Every row gives one point. Any point is a mix of the corners, with weights that add up to 1. It lies inside the corners' shape when no weight is negative. Is each point inside? If not, which corners have a negative weight?
In the rows, zero is written as 128.

Corners:
(1): [ 49 101]
(2): [154 114]
(3): [175 159]
Points:
[159 157] -> outside (2)
[153 140] -> inside
[151 116] -> inside
[154 122] -> inside

Corners:
(1): [192 183 179 137  31 110]
(2): [156 110  95 161 144  98]
(3): [105 130 101 169 136 125]
(4): [117 151 193 125 150 248]
(5): [135 137 105 155 142  64]
(6): [111 155  91 130 163 127]
(7): [139 136 151 101  63 123]
Points:
[133 140 125 134  90 121] -> outside (4, 5)
[118 140 132 120 120 136] -> outside (1, 2)
[121 148 173 130 143 214] -> inside
[137 154 128 128 109 123] -> inside
[130 155 142 133 114 138] -> outside (2)

Corners:
(1): [169 177 127  80 166 121 126 197  74 215  84]
(2): [146 137 115  94 118 147 175 134 156 138 111]
(3): [207  78 121 115  81  88 111 132 161 118 141]
(4): [114 163 166 154 108 179 138  98 178  90 108]
(5): [141 132 109 121 103 133  87  81 171  94 205]
(6): [167 170  60 119 156 131 129  85  80 158 103]
(7): [161 168 157 134  95  81 166  76 116 103 209]
(8): [193 161 144 176 131 131 160  91 154 132 183]
(9): [ 75  95 153 140  89  77 106 215 155  89 121]
(10): [171 100 157 169  51 146  90  97 150 171 196]
(11): [105 136 126 103 101 149 138 215  84 113  84]
(12): [100  86 165 107 145 163 145 189  68 181  70]
Points:
[136 145 143 127 105 130 132 136 164 100 135] -> outside (6, 10, 12)
[137 122 138 131  95 131 124 148 134 135 136] -> inside
[133 122 150 119 114 120 144 177 129 125 105] -> outside (5, 6, 10)
[157 132 133 119 112 135 129 132 125 147 134] -> outside (9)
[156 147 147 136  98 109 144 100 125 123 177] -> inside
[153 148 128 130 119 143 134 113 130 133 132] -> outside (9)

Corners:
(1): [141 132  86 175  80 156 164  97 132 190 132 187  70 201 162 131 162 141]
(2): [160  95 187 165  86 157 193 206  52 156 157 160 168 159 168 111 142 152]
(3): [ 98 125  84 159 123 110 127 158 108 132 143  96 156 124 140 163 185 150]
(4): [112 158 116  60 177 179 172 127 135 181  66 121 181 116 165  96  92 110]
(5): [ 86  76  83 104 133 150 111 138 140  91 114 132 107 113 175 174 196 158]
(6): [ 98 119 146 161  98 204 154 184 139 144 121 168  91 135  88 167 168 195]
(7): [120 111 130  81 183 162 154 113 117 164 113 128 156 133  93 150 134 159]
(8): [150 141 120 145  72  75 131 157  89 132 164 135 156 212  81 113  78 159]
(9): [123 154 159 131 139 178 190 135  97 138  73 120 115 149 121 173 137  91]
(10): [129 101 140 128 189 101 104 146 160  66 162 183 108 106 118 176 181 182]
(11): [153 169  90  57 156 193 182 138 174 196 140 116  64 198  97 160 115 141]
(12): [160  91 179 165 113 171  95 188  80  99 186 165 143 179 132  96 122 163]
(13): [100  98  81 100  83 115 103 103 173 127 109 150 141 208 138 149 156  80]
(14): [ 85 108 153 176 188 134 188 154 126 111  74 103 182  98 171 142 116 160]
(15): [ 81  95  77 210 182 125 118 194  91 151 174 200  76 183 195 116 156 154]
(16): [ 92  75 102  72  80 164 134  95 145 125 160 100 164 116 157 137 105  85]
(17): [123  67  74 170 111 179 166 178  95 155  94  87 172  90 105  78 161 166]
(18): [102 149 110 111  49 155 155 150 142 186 176 116  60 223 136  75 126 143]
(19): [102 159  81 126 133 115 165 109 119 102  98 136 177 184 106 151 162 133]
Points:
[124 131 123 138 129 167 166 157 105 164 135 131 131 160 129 120 122 150] -> outside (5, 10, 13)
[116 114 126 148 170 143 146 173 104 122 111 149 149 135 138 144 151 159] -> outside (1, 16, 18)
[118 110 122 118 133 151 139 161 120 136 138 123 132 144 126 135 133 148] -> outside (1, 19)
[112 129 130 129 126 170 161 138 122 158 127 136 135 164 140 133 135 128] -> outside (5, 8, 10, 17)
[112 115 105 125 119 156 151 143 121 158 129 132 142 153 144 118 132 143] -> outside (9, 10)
[119 124 105 125 138 140 163 130 115 152 122 130 137 150 145 130 136 137] -> outside (6, 12, 13)
[107 116  89 155 128 134 133 146 136 134 131 150 114 160 149 129 156 162] -> outside (2, 7, 9, 16)
[116 126 118 134 118 159 145 164 121 139 128 143 116 164 111 137 156 156] -> outside (1, 14, 16)

Corners:
(1): [144 151 168 151 107  75 170 115 171 144  97  98 150  92  95  92 167  53
  81 136]
(2): [130  84 142 173 137 169  99 158 202 147 195 155 106 179 138 183 112 101
 108 183]
(3): [189 128 217 147  79 103 143  43 126 133 182 210 113 134 164 131  73  87
  91 160]
(4): [136 171  74 161 168 158 166 178 144 160 137  92 149 102 158 144 132 122
 152 135]
(5): [172  77 249  91 100  95 177  40 127  78 183 176 179 166  88 111 154 162
 110  92]
(6): [147 184 141 187 153 173 128 128 177 114 139  71 103 164 146  49 178 207
 163  82]
(7): [125 173 166 186 170 154 110  87 187 107 161 132  81 136 172 161 140  97
 183 100]
(8): [119  69  85 161 164  92  98  88 169 131 113 114  70  77 145 117 128  93
 122  71]
(9): [152 105 186 124 110  87  96  85 162  78 154 121  66 121 161 138  89 205
 120 120]
(10): [178 124 144 162 122  98 133 153 142  94 171 132  95  89 114 143 145 119
  88 135]
(11): [ 81 132 133 151  70 127 126 101 123  91 166 148 195 174 101  99 149 134
 117 118]
(12): [146  95 104 100 120 179 163 147 157  94  98 169  97  72 157 166 152  87
 104  99]
(13): [ 94 130 120  93 133 171 126 160 176  39 104 108 163  47 128 100 178  46
  95  87]
(14): [114  45  66  79 136 160 165 173 132 183 145 142 109 155  91 139 113  89
 132 114]
(15): [150 139 177  77 161 106 114 149 113 157  83 135  78 155 125  96 182 174
 116 122]
(16): [150  69 182 114  92  76 109  70 109 151 123 110 134 118 138  56 175 104
 126  82]
(17): [121 173 139 126 104 191 115 105 120 130 132 102 114  91 134 136 114 141
  84 126]
(18): [180  93  90 146 146 161  97 111 139 145 111 100  81 109 160 134 159  65
 135 158]
(19): [156  75  70 140 180 154 120 181 155 209  98 102  71 178 128 172  79 132
 151  85]
(20): [139  72  62 131 113 151 149 106 176 156 142 160 177  72  91 100 118  50
 168  61]
(21): [192 161  86 112 155  90 118 173 184 209 154 105 115 177 102  75 202 113
  72 128]
Points:
[132 137 103 143 141 150 123 153 169 128 131 114 107 108 131 129 154 106
 113 127] -> outside (3, 5, 16, 19)
[151 115 125 140 137 137 123 129 151 133 135 121 101 122 134 134 134 112
 123 118] -> inside
[125 121 136 137 111 130 130 114 139 122 146 133 144 143 120 114 142 125
 119 114] -> inside
[160 110 129 135 134 142 120 131 162 156 140 128  80 138 138 129 130 119
 123 126] -> outside (4, 5, 8, 11, 13)
[151 110 142 128 125 125 130 113 144 136 131 141 108 123 138 122 135 110
 115 113] -> inside
[140 127 127 141 129 135 118 122 150 134 141 120 113 114 138 116 141 106
 120 130] -> outside (5, 12, 19)
[146 118 138 140 128 121 129 120 156 130 145 132 112 122 130 123 133 116
 113 113] -> outside (18)
[136 117 128 141 122 100 137 141 159 137 143 124 147 152 104  99 164 149
 114 103] -> outside (3, 7, 13, 14, 17, 18)
[153 108 126 138 133 118 145 123 168 134 141 126 119 106 128 119 147  86
 116 119] -> outside (11, 15, 17, 19)

Corners:
(1): [ 61  98 130 157 122 133 119 183 153  86  98 172  32 132 115 108 177 138
 100 137]
(2): [174  91  87 118 176 150 125 195 150 105 138  81 229 110 130  43 144  85
 124 119]
(3): [162 141 142 161 137  93 129 107  86 157  62 136  98 117 152  87 191 148
 132 141]
(4): [ 71 113 171  88 177 111 100 119  87 120  75 174  95 138 104 120 153 172
 172 147]
(5): [196 130  71 138  72 191  84 140 168  28 185  95 156 118 130 127 107  79
 106 151]
(6): [138  73  91 146 125 167  79 116  54  86 116 102 104 154 130 188  89 110
 155 118]
(7): [125 104  98 249 184 142 163 134  39 158 110 143 116 131 114 110 196  72
  71 156]
(8): [ 98 169 120  97 107 126 100 168 117 174 107 113  84  96 141  93 119 104
 132  83]
(9): [154 130 165 123 105  51 132 155  57 156 160 153 137 136 133  91  58 159
 155  82]
(10): [ 98  88 131 111 176 157 146 103 131 127 207  42 108 226 138 218  95 183
 138 167]
(11): [ 95 104 143 143 139 102  97 166 172  99 105 143  69 129 115 150 155 143
  75 175]
(12): [127 122 145  88  94 106 130 144  87  97 107 163 136 154 147 100 133 103
  83 109]
(13): [ 91  77 102 175 108 118 102 151 172 114  89 132 158  98  81  26 162 107
  89  70]
(14): [150 124 109  50  82 135 144 144 169 132 120 227  79  69 124 118 118 138
 153  82]
(15): [182 129 166 148 105 136 139  98 199 135 186 101 132  62 229 174 115 182
 158 155]
(16): [155 138 140 162 112  91 132 139 194 137 151 175 131 121 172  70 185  85
  81 142]
(17): [118 122 107 104 135 135 114 167 100 102 157  47 113 157 100 190 134 107
 125 121]
(18): [141 117 111  99 116 122 112 178 100 133 141 150 150 108 128  82 181 175
 142 137]
(19): [ 88 167  95 151 210 127 178 150  84  98 137 143 117 177 175 164 135 148
 125 177]
(20): [142 143 137 110 191 139 126  99 105  46 167 141  93 129 167 159 134 178
 144 154]
(21): [183  98 120 156  85  64 150 112 125 173 214  41  88  85 184 140 104 105
 129 123]
Points:
[121 128 115 133 153 127 137 144 107 114 139 134 117 139 145 131 143 142
 126 145] -> inside
[128 113 121 133 123 121 123 153 124 125 131 125 121 126 132 114 143 125
 119 128] -> outside (20)
[133 105 116 148 118 140 118 151 127 132 124 133 125 115 116  98 149 116
 126 115] -> outside (11, 12, 19, 20, 21)
[119 117 123 130 132 126 123 150 127 115 134 138 109 125 132 125 139 129
 118 132] -> outside (3)
[118 125 133 129 140 105 134 133  68 142 130 148  84 143 139 136 141 135
 134 129] -> outside (2, 5, 11, 13, 15)
[135 123 125 127 130 122 122 142 122 114 125 145 113 111 140 117 139 132
 129 128] -> outside (10)
[126 118 128 130 125 121 122 134 119 115 133 136 101 127 138 133 134 135
 125 129] -> outside (2)

Corners:
(1): [165 173 158 139 133 154 129 171  88  58 151 211 175 137  94 146 106 120
 228  90]
(2): [120 101 117 155 129  99 141 118 159 115 155  96 104 169 130  98 127 119
  91 140]
(3): [ 83 112 154 170 133 117 116  98 155 147 112 123 155 156  88 157 118 111
  91 123]
(4): [156 147 109  78  94  72 138 126 122 140  91  95 149  57 142  98 167 176
 124 145]
(5): [143 129 141  95  80  70 126 137 129 109 104  96  96 101 158 153 203 175
 122 148]
(6): [180 126 167 152 107 151 178 160 107 138 135 145  87 135  97 125  99 151
 147  99]
(7): [101 159 106 116 113 109  89 144 103 111 128 119 131  64  97 129 125 104
 131 181]
(8): [160 137 115 152 135  68 163 129 167  88  94 130 117 145  85 122 158  93
  76  78]
(9): [145 160  84 132 116 124 148 134  75 198 192  53 131 141 116 163  46 116
 104 108]
(10): [151 147 125 114 142  90  98 119  88 213 120 129  79  88 170 155  52 141
 148 126]
(11): [ 54 185 105 124  53 173  74 118 102 120 153  86 166 102  80  88 235 131
 112 105]
(12): [ 69 156 133 126 116  65 181 171 118 148 118 148 102 149 166 129  93  91
 141  65]
(13): [106 123 151 148 121 187  97 148 110 206  96 182  47 156 141 131 175 141
 128 207]
(14): [153 146  92 141 118  78  98 144 171 118  78  73 117 150  97 141 147 105
 126 168]
(15): [146  94  91 104 105 106 103 131 132  62  84 123 127 142  85  75 249 176
 106 109]
(16): [126 126 130 148 141 127 156 144 105 118 160 155 140  96 121 157 122 117
 205 128]
(17): [ 89 174 152 156 172 104 115  99  97 207 199  99 130 150  52 160  86  97
 127 170]
(18): [113 152 114 173 147 103 140 239 106 176 151 131 109 149 142 144  97 115
 125 125]
(19): [131 138 191 163 165 154 122 175  70  81 133 144 134 130 101 112 131  94
 152 144]
(20): [143  58 122 122 116  47 126 112 142 156 127 108 121 119 106  89 170  85
  94 147]
(21): [164 168 158  93 170 158 112 144 148  93 146  84 158 164 106 183  90  91
 118 110]
Points:
[143 142 146 133 144 120 141 154 101 167 152 121 108 136 137 154  86 118
 152 142] -> outside (3, 7, 8, 11, 15)
[114 155 126 129 109 130 113 139 117 121 136 114 138 125 104 124 158 123
 126 117] -> inside
[128 145 124 132 128 108 126 136 119 145 137 118 123 127 110 140 123 120
 128 130] -> outside (19)
[143 136 135 136 127 121 116 136 119 145 125 122 117 138 111 132 135 132
 119 135] -> outside (7, 12, 16)
[125 151 128 137 123 131 115 138 116 131 136 114 131 129 102 138 137 129
 128 131] -> outside (12, 20)
[139 146 130 127 117 134 110 145 114 118 124 122 128 115 116 139 139 138
 144 142] -> outside (8, 12, 17, 20)
[106 162 138 166 136 128 130 160  99 152 145 131 114 142 108 137  89  96
 127 127] -> outside (4, 5, 15, 16, 20, 21)

Corners:
(1): [ 69 103 122 158 150  96 175 146  82  83 145 154 159 103  80 146 162 167
 136 129]
(2): [157 130 108  92 114  95 106 181 182 141  75 126  99  74 130 102 154 170
 104 101]
(3): [168  84 108 135 147  80 156  58 164  59 131 155 107  86 158 110 120 120
 124 128]
(4): [147 182 165 189 202 149  82  86  67 116  71 104  76 119 134  73  62 121
 166 104]
(5): [138 141 126 112 117 123 134 135 152 132 171 130 109  96 116 128 199 148
  79 131]
(6): [144  94  97 134 186  89 126 102 105  60 170 106  74  93 132 140 146 172
 103  67]
(7): [110 165  70 155 122  92 139  96  86 136  86 147 106 160  70 113 106 161
 128 140]
(8): [150 155  61  62 133 125  57 178 201  71  86 129  50  91 185  77 154 109
  45  99]
(9): [161 186  72 179 134 161  68 197  72 141  96 134 112 156  51 145 144 120
 190 140]
(10): [ 96 108 185 165 126 126  94 140 159 138 155 106 129 133 160 106 173 149
 147  70]
(11): [ 94 148  64  96 161 174 146 196 147 158 110 103  61 145 152 138 124 188
 146  95]
(12): [ 94 100  70 149 117 138  96  80 179 118 156  75 153 115  82 125 127 125
  89 123]
(13): [162 102 103  87 133  76 114 156  86 103  56 126 151 134 165  90 109 162
  85 121]
(14): [121  90 193 107 116  69 145  98  66  58 196 148 154 154  63 104 207 146
 177  33]
(15): [118  68 148  93 103 168 118  88  86 153  96 170 156  93 117  85  84 137
  91  92]
(16): [128 126 143 151  91  69  85 179 193 172 123 164 144 156  82 111  80 140
 146 152]
(17): [148 140  80 167 171 160 147 132  75 162  96 130 115 173  96  75 110 149
 147 145]
(18): [123 137  86 147 164  47 118  43  93  84 102 156 182 173  89 131 120  79
  88  98]
(19): [ 79 107 136 106  93 116 124 147 167 153  90 163  87 166  99 131 175 174
 152 136]
(20): [118  79  71 138 171  65 112  84  55 138  88 104 139 140 134 113  74 100
 108 103]
(21): [191 129 135 157  99  42 115  71 188  45  83 123 106 130 139  95 114  76
  67 119]
Points:
[ 94 107 128 128 114 111 139 126 122 118 159 144 140 139  87 139 164 166
 143 107] -> outside (2, 4, 8, 17, 20, 21)
[125 123 114 133 140  97 119 120 139 112 120 124 112 128 124 112 131 143
 114 111] -> outside (9, 15)
[134 118 123 140 139 104 117 117 127 106 127 125 115 127 124 112 140 139
 119 100] -> inside
[126 119 116 135 133 102 116 120 125 112 116 133 125 123 116 117 133 135
 119 110] -> outside (17)
[135 120 109 138 147 107 114 121 110 112 110 127 120 123 119 108 114 137
 121 102] -> outside (5, 19)
[125 124 103 133 130 118 113 126 140 133  99 133 123 128 122 109 120 135
 112 125] -> outside (6, 14)
[132 131 112 140 135 103 115 117 123 118 102 134 128 139 113 107 124 127
 120 116] -> outside (6)

Corners:
(1): [149 103 162 107 133 163 134 100 147 178 120 118 113 160 124 137 140 115
 126 117]
(2): [110 108 168 105 117 138 147  99 132 170 120 135 102 133 132 118  97 119
 118 155]
(3): [105  90 150 130  64 119  47 167 140 139 155 106 122 183 149 105 106 143
 165  74]
(4): [140  97 179 133 131 179 148  99 144 168 145 171  88  44 119 139 117 125
 164 222]
(5): [130 165 156 118 141  93 158 162 159  86 103 110 154 144 143 153 105 121
 159  77]
(6): [150 168  69 143  80 143 142 117 117 125 105 111 112 127 241 112 217 162
 119 118]
(7): [146  95 161 141 121 115 149 148 108  94 147 182 162 162 134 140 114 115
 153 156]
(8): [132 130 128 144 138  87 170 147 153   7 112 111 114  87 119 191 114  99
 158  99]
(9): [131 120 172 149 161 154  71  94 127 127 134 153  88 142 117 168 101  72
 135 164]
(10): [ 62 166  66 118 127  80 157 143 135 119 149 110 119  59 116 113 133 153
 130  94]
(11): [121  89 143 128 123  91 149 123 147 169 168 127  90 140 110 129  94  81
 126 136]
(12): [161 105 131 140 134 126 104  92  37 163 106 132  96 133 136 134 127 100
  83 114]
(13): [141  98 126 104 119 135  94 120 116 168 227 130 107 150  88  94 116 137
 115 161]
(14): [142 178  80 128  95 115 116 142 106  29 111 176 222 116 147 160 101  76
 119 116]
(15): [119 114 149 244  61 163 122 116  69 151 149 116  83 176 135 112 120 110
 102 170]
(16): [126 107  76 116 140 122 138 111 160 144 170 116  97 156 108 135 100 110
 182  89]
(17): [110 121 133 121 156 120 157 116 125 115 134 123 154  88 145 131 104 101
 137 142]
(18): [152 107 110 104 137 121 151  92 145 149 145 132 121 128 139 191 133 129
 125  85]
(19): [139  98  82 111 135 155 131 150 123 127 124 127 105 162 181 132 116  91
 115  97]
(20): [151  88 157 120 156 119 121 101 140 159 142 141  90 161  99  99  98 128
 114  96]
(21): [154 113 116 147 111 160 119 129 128 170 105 125 138 150 162 122 146 140
 113 167]
Points:
[128 126 146 141 119 134 125 123 114 125 128 135 128 129 136 127 126 122
 128 140] -> outside (11, 16, 18, 19)
[129 114 110 150  97 116 117 131 111 137 147 116 118 154 138 108 131 125
 124 114] -> outside (2, 4, 5, 9, 18, 19)
[132 118 132 127 123 134 127 119 121 134 130 132 117 135 139 133 121 119
 128 128] -> outside (11)
[135 126 135 132 126 131 130 119 127 127 134 131 123 128 134 139 123 123
 135 128] -> outside (11, 19)
[132 129 122 133 116 128 130 127 123 119 132 136 131 127 143 140 120 107
 131 131] -> outside (20)
[138 115 134 131 120 131 124 126 128 125 133 133 123 144 139 135 116 112
 133 121] -> outside (10)
[125 108 168 142 129 141 124 102 122 163 152 139  93 122 121 137 116 112
 142 162] -> outside (8, 14, 19, 20, 21)
